Each row of a before or after table is a point. One or more steps were done to the points. Then noise was added and the rows were shuffled. The steps act on how far a point lies along the listed directions, d1 being the first. What was done? A step turns or swaps two directions, mirrors them in a line or flattens them onto one, adds a multiple of one to another, or multiplies one. Angles are multiples of 10 degrees, from the lower direction toward the higher: turns from -170 to 170, lines from 10 to 170 but not 90. Use the fewest steps. Two steps may share a direction if one is a turn and the other turns, adds or multiplies; they go together, in the order done. Otherwise the lowest direction goes first.

Directions:
(1): [ 0.1 23.6]
(2): [-23.6   0.1]
Before:
[[-5.8  3.3]
 [ 2.4  4.9]
 [ 0.7 -5.1]
 [ 2.7  4.2]
 [-0.2 -5.0]
 [-6.9  3.4]
 [-8.9 -2.6]
 [-1.4  3.3]
 [-2.2  5.7]]
After, 9 rows:
[[ 5.2 -0.2]
 [ 1.1 -9.8]
 [-5.7 -1.5]
 [-4.2 -5.0]
 [-3.3 -1.4]
 [-4.7  3.1]
 [-4.0  3.5]
 [ 5.8 -0.4]
 [-4.2 -5.9]]
Steps: turn d1 and d2 by 80 degrees

Directions:
(1): [-14.2 -15.5  -6.7  13.3 -26.4  17.6]
(2): [  2.7   7.5  -5.1  36.3   3.1 -16.0]
(3): [-24.2  -1.9 -12.5 -11.2  -6.8 -27.6]
(4): [  9.6 -16.3 -32.7  -1.3  15.0   4.3]
Before (12 x 6):
[[ 3.7  4.0  3.4  4.9  2.6 -2.2]
 [ 1.3 -6.9 -1.4 -2.8  1.3 -1.0]
 [-2.8  4.0  1.1  1.7 -2.0 -4.9]
 [ 6.5 -0.2  6.6  3.8 -1.6  6.6]
 [-4.2 -0.2  5.5 -0.6 -3.0  2.9]
 [ 2.9  3.9 -0.4 11.4  4.2 -7.0]
 [-2.1  1.0  2.4  9.4 -2.6 -7.0]
 [ 6.6  8.5  9.1  2.2  5.0 -5.1]
 [-2.6  1.1  2.5 -1.3 -6.5 -2.1]
 [-0.9  3.2  3.4 10.1 -0.4 -8.7]
 [ 3.4  2.4 -2.1  6.3  5.9  3.4]
 [-0.2 -4.2 -8.3 -3.2  0.8 -0.1]]
After (12 x 6):
[[ -0.5  -1.8   1.8 -15.2   1.5   0.6]
 [  0.7  -0.5   2.1  -6.2  -0.1   3.0]
 [ -2.6   2.2   0.2  -5.3  -1.5  -1.2]
 [ -1.0  -1.4   3.3 -13.5   2.2  -3.0]
 [ -0.3  -1.1  -3.5   1.9  -0.5  -2.5]
 [  0.3   2.0   0.8   0.9  -1.5  -4.9]
 [ -2.3  -2.7   3.0  -7.9  -6.6   7.1]
 [  1.0  -5.6   0.4   3.3  -1.0  -3.0]
 [  2.1   0.6   0.8  -4.5   3.6   6.8]
 [  8.4   1.0   5.5   3.4   1.1   4.6]
 [  0.1  -0.2   4.4 -10.2   3.4  -4.9]
 [ -0.9   1.9   2.5   4.0   1.9  -0.3]]
Steps: turn d1 and d2 by 140 degrees; add -0.3 times d2 to d3; multiply d4 by 0.4

Directions:
(1): [  4.9  -8.7 -36.8  10.3  24.9 -17.1  -7.4  -6.1   4.0  10.2 -19.6]
(2): [-23.0 -15.2   1.6  10.0  -7.7  18.9  16.5 -23.9  -0.7 -12.0 -28.3]
(3): [-15.4  -4.0 -15.5  -6.5 -15.4   9.9   0.0  -4.4  38.0  22.0  15.8]
Before:
[[ -5.4  -4.2  -2.0   1.1  -0.5   4.2   4.3  -3.4   1.9  -1.7  -4.8]
 [ -4.8   1.1   8.2  -0.6  -6.6   3.9   2.3  -0.3  -2.0  -5.2   2.1]
 [ 10.0  -2.8  -3.2   5.3  11.0  -8.6  -5.4   2.0  -9.9  -0.4  -6.7]
 [ -7.4   1.0   6.3  -2.1  -3.8   6.9   3.8  -2.1  -0.3  -3.5  -2.2]
 [ -6.6  -0.5   7.5  -3.3  -2.7   8.4   6.9  -5.8  -4.6  -2.4  -1.0]
 [ -1.2  -6.8  -1.8   4.0   2.6   0.5   1.5  -3.2  -1.8  -1.9  -9.7]
 [ -5.7  -4.1  -2.4   0.9  -5.1   4.3   1.0  -1.7   7.9   3.3   0.7]
 [ -3.9  -4.0   4.3  -3.1  -7.0   7.1   2.8  -5.2   2.1  -0.2   6.9]
 [  5.3  -3.1  -7.0   1.9   7.2  -5.2  -4.3   0.3  -2.8  -0.8  -3.0]
 [  3.6  -2.5  -5.3   2.0   4.7  -5.7  -5.5  -0.8  -1.4  -0.1  -5.5]
 [  3.1  -2.5  -6.5   1.5   8.8  -2.7  -1.6   1.3  -4.8  -0.1  -3.6]
 [ -4.5  -6.1  -5.9   5.8   5.0   0.1   3.4  -7.7  -0.2  -0.2 -10.8]
 [ -4.7   0.9   1.4  -1.0  -2.8   3.5   2.4   0.8   2.8  -0.7  -0.1]]
After (13 x 11):
[[ -6.8  -4.8  -0.6   0.9  -2.3   5.8   5.3  -4.3   2.3  -2.4  -5.8]
 [ -6.3   0.9   9.1  -0.1  -2.3   6.3   4.5  -2.9  -6.1  -7.5  -6.3]
 [  0.9  -3.2 -10.6   1.0   2.9  -4.6  -5.6  -1.5   5.8   4.4  -3.0]
 [  7.1  -5.4 -14.8   5.2  11.1  -9.4  -7.2   0.4   1.5   7.9  -5.3]
 [ -6.2  -3.1   3.3   0.2  -7.8   6.8   2.4  -1.5   5.1   0.6   1.9]
 [ -5.3  -1.3   9.6  -1.2  -0.5   7.3   7.4  -6.2 -10.6  -6.5  -5.6]
 [  3.1  -4.8 -12.3   1.0   5.5  -4.4  -5.0  -0.3   5.2   4.6  -0.4]
 [ -2.2  -2.9  10.4  -2.3  -6.2   7.0   4.1  -4.5  -5.9  -5.3   4.5]
 [ -3.8   1.5   4.4  -0.7  -2.8   3.7   3.4   1.0  -0.9  -3.6  -1.5]
 [ -2.8   1.3  11.1   1.2  -3.6   2.6   2.5  -0.1  -9.1 -10.0  -1.7]
 [  0.8  -3.9 -12.9   0.6   7.4  -2.3  -2.1   0.0   3.1   4.9  -1.5]
 [ -8.6  -8.4  -9.1   5.8   2.4   3.0   4.9 -10.5   7.1   3.1 -10.2]
 [ -4.1  -8.4  -5.4   4.5   1.9   1.9   1.8  -5.3   3.2   0.5  -9.8]]
Steps: multiply d1 by 1.3; turn d1 and d3 by 40 degrees; multiply d2 by 1.3

Directions:
(1): [  3.9 -10.5  -5.9  19.5 -13.8  12.3   4.8  14.0  -4.6  22.8   3.7   3.9
  15.0  -2.0  22.2 -40.6 -14.7 -27.5]
(2): [-36.9   5.8  -0.7 -29.9   4.1 -10.4 -30.9   0.8   8.3  13.9  12.2  -2.2
 -17.8  -6.6  20.7  -6.7 -20.0  -0.7]
Before (10 x 18):
[[  8.4   0.1  -1.2   1.4   4.9   1.5   9.7  -3.7  -5.6  -8.9  -2.2   3.3
    4.4   0.9  -9.5   8.4   7.3   4.7]
 [ 10.6  -4.7   1.3   9.1  -1.3   2.1  10.5   0.0  -3.1  -4.8  -2.7   0.6
    6.7   5.7  -3.3   2.4   5.8  -1.9]
 [  6.2  -1.8   0.5   3.5  -2.0  -1.2   3.0  -1.1   0.2   1.3  -4.1   2.4
    3.8   0.6  -3.4  -1.3   1.5   1.3]
 [  4.3   1.5   2.2   2.7  -3.1  -1.9   2.1   0.2   1.4  -0.3  -1.0   0.9
    1.8   2.5  -3.3   3.4   2.2   1.3]
 [ 11.3  -0.5   3.8   7.5  -4.4   3.7   9.2  -0.7  -2.9  -3.1  -2.2   2.0
    3.0   2.4  -9.2   3.5   5.8   1.6]
 [ -5.1   5.4   3.3 -12.9   9.4  -7.1  -6.6  -3.1   2.4  -7.2  -3.0  -1.7
   -7.7   1.3  -7.7  20.4   8.0  14.0]
 [ 14.9  -2.1   1.2  15.7  -0.5   5.0   9.4   3.7  -4.6  -2.6  -2.6   6.2
    8.3  -0.6  -4.5   0.1   2.6  -4.1]
 [ -6.0   3.5   3.0  -6.2   3.3  -5.8  -5.0  -6.7  -1.9  -5.7  -1.2  -1.6
   -7.2  -0.9  -4.3  11.1   1.9   6.9]
 [ 10.4  -1.4   0.1   6.8  -4.0   2.7   9.2   0.0  -1.8  -5.2  -1.5   3.4
    5.4   1.8  -3.9   0.9   7.3   1.3]
 [ -2.2  -1.2   1.5  -0.5  -1.0  -4.0  -3.8   1.3   2.1  -0.8   2.0   0.8
   -1.7  -1.6   0.0   1.1   1.4   1.8]]
After, 10 rows:
[[ -2.8  -0.2   0.3  -3.1  -1.6  -3.5  -4.5  -0.2   2.2   5.3  -1.0   1.9
   -0.2  -0.9   2.0  -3.5  -3.8   0.5]
 [ -4.6  -2.6  -4.1  -1.7   0.1   2.9  -0.9   3.1  -4.0   7.5   4.5   4.1
    4.3  -2.7   9.4 -13.2  -7.6  -8.4]
 [-10.3  -2.6   0.2  -6.1  -0.1  -2.5  -6.8   1.6   1.3   5.8   4.5  -0.6
   -2.1   1.8  10.9  -5.4  -7.1  -5.0]
 [ -7.5   0.5   2.1  -4.3  -5.1   0.7  -6.0   2.8   0.5   9.3   5.2   1.6
   -3.2  -1.7   6.6  -8.7  -8.2  -4.7]
 [ -8.0   0.2  -1.0  -6.1  -3.3  -1.0  -5.9   2.5   1.9   4.6   5.2   2.7
   -1.9  -1.9   9.7  -7.8  -4.9  -2.7]
 [ 13.8  -6.0  -1.6  16.8  -4.2   8.2  10.4   8.6  -5.4   6.5  -5.0   2.7
   12.7   2.3   2.9 -11.8   3.5  -9.3]
 [  7.5  -3.5   0.4  12.5  -4.7   3.5   7.3  -0.2  -6.9   0.8  -3.2   1.2
    5.6   0.2  -0.1  -6.4   1.3  -6.2]
 [  2.5  -2.4   1.3   4.3  -2.5  -2.0   0.2   1.8   0.6  -1.2   0.7   1.2
    1.4  -0.8  -1.7   0.0   3.1   0.7]
 [ -1.3   1.1   1.2   0.2  -4.2  -2.1  -2.2   2.1   2.1   4.6   1.3   0.9
    0.7   1.2   2.5  -2.4  -2.8  -2.2]
 [-12.2   2.6   1.0  -6.8   3.3  -3.1 -13.2   3.3   1.5   6.0   6.0   4.5
   -5.1  -5.4   9.2  -2.4 -11.0  -2.8]]
Steps: turn d1 and d2 by 150 degrees
